Each wall is flat, endless, passes through zero and stands at right angles to its row. A trip goes straight from one point to another. Which walls does it cross, in order?

Walls:
(1): 4.8	2.9	6.4
(2): 0.1	3.4	-5.3
(3): -0.3	4.6	-1.5
Trips:
-3.0	-6.5	-2.6 to -0.8	3.9	4.2 -> 1, 3
-1.4	-3.4	-1.1 to -1.5	1.4	-2.6 -> 2, 3
7.8	-0.9	-7.3 to 5.1	-2.7	-0.4 -> 3, 1, 2
2.7	-5.5	7.4 to 4.1	-4.8	-4.1 -> 1, 2
-1.5	-6.0	0.5 to 2.7	-4.4	5.7 -> 1
1.2	8.3	0.0 to 3.2	3.3	2.9 -> 2
-0.6	-3.4	-2.5 to 4.0	1.1	-2.3 -> 3, 1
1.3	3.3	3.7 to 2.1	3.0	2.6 -> none
3.2	-2.0	-0.5 to 1.4	-0.7	3.1 -> none

Walls:
(1): -6.6	-0.7	0.5	1.6	-4.5	-3.2	-1.8	6.1
(2): 0.9	1.6	2.2	3.1	-2.0	4.3	1.7	-2.7
(3): 4.0	5.9	-2.0	-0.4	-3.1	1.4	-2.2	-0.9
(4): -3.3	-3.0	0.3	3.3	0.7	4.4	-1.1	-2.4
(5): 3.0	-1.5	-3.9	4.5	2.7	1.6	-2.2	2.5
(6): -0.6	3.4	0.8	-3.2	-0.8	1.1	-7.1	5.5
Trips:
1.9	-2.8	-8.2	-3.8	7.4	-3.1	0.4	-0.7 to -0.2	3.1	-8.5	-0.6	0.0	-6.4	0.1	-4.0 -> 3
5.2	-10.0	-1.5	-1.0	-1.3	2.7	-0.5	1.6 to -0.2	2.0	-3.3	-6.8	4.1	3.1	-7.2	3.7 -> 6, 3, 4
1.0	6.8	-4.1	2.5	-0.3	3.3	-0.3	-3.5 to 2.6	5.9	4.3	2.8	0.6	3.5	-2.6	0.0 -> 6
-1.6	0.6	6.1	-0.6	-4.9	3.7	-5.6	2.5 to -7.2	1.8	-0.9	0.4	2.4	7.3	-4.5	9.2 -> 5, 3, 2

Walls:
(1): -2.2	4.2	2.8	-2.2	-0.3	7.3	2.6	1.4	-1.2	-1.4	2.7	1.3
(2): -0.7	-0.2	2.8	9.4	0.0	-5.0	-2.6	-2.7	0.3	-1.9	-0.1	-4.9
(3): 0.0	5.6	1.0	-2.6	-7.3	-2.3	-3.3	-0.2	-5.4	-6.3	-1.2	5.7
(4): -2.6	2.0	-1.0	3.2	0.4	2.6	3.3	-1.4	1.9	0.9	-0.5	6.3
(5): -0.3	-2.2	-5.6	-8.2	-5.8	-1.5	-1.2	-10.5	-5.0	0.7	-1.4	4.6
(6): -0.1	0.2	2.9	1.0	-0.8	-5.0	3.9	5.4	-2.7	-2.7	2.5	-3.3
(7): 3.4	-2.4	0.6	-5.0	-0.1	3.3	1.1	-2.0	-1.3	0.5	-0.2	-2.8
(8): -5.9	4.5	4.7	-5.8	5.8	3.5	1.9	2.4	2.1	1.0	3.1	4.3
(9): 2.5	3.1	1.4	-3.7	-1.3	1.1	4.7	1.8	-5.8	-4.2	-2.7	-2.1
Trips:
2.6	-5.4	5.4	-3.2	-2.9	2.2	-0.2	1.5	-4.9	3.0	6.3	-3.7 to 1.3	1.0	-3.6	0.4	-2.0	-1.9	1.6	-6.5	1.6	-2.6	-6.1	3.8 -> 3, 1, 6, 4, 2, 7
1.9	-0.9	-2.5	-1.8	-5.0	-1.6	2.2	0.2	4.1	5.4	-0.3	12.9 to -1.7	0.9	2.8	-1.2	1.5	0.8	-4.2	1.2	-1.6	-2.5	-1.5	11.0 -> 1
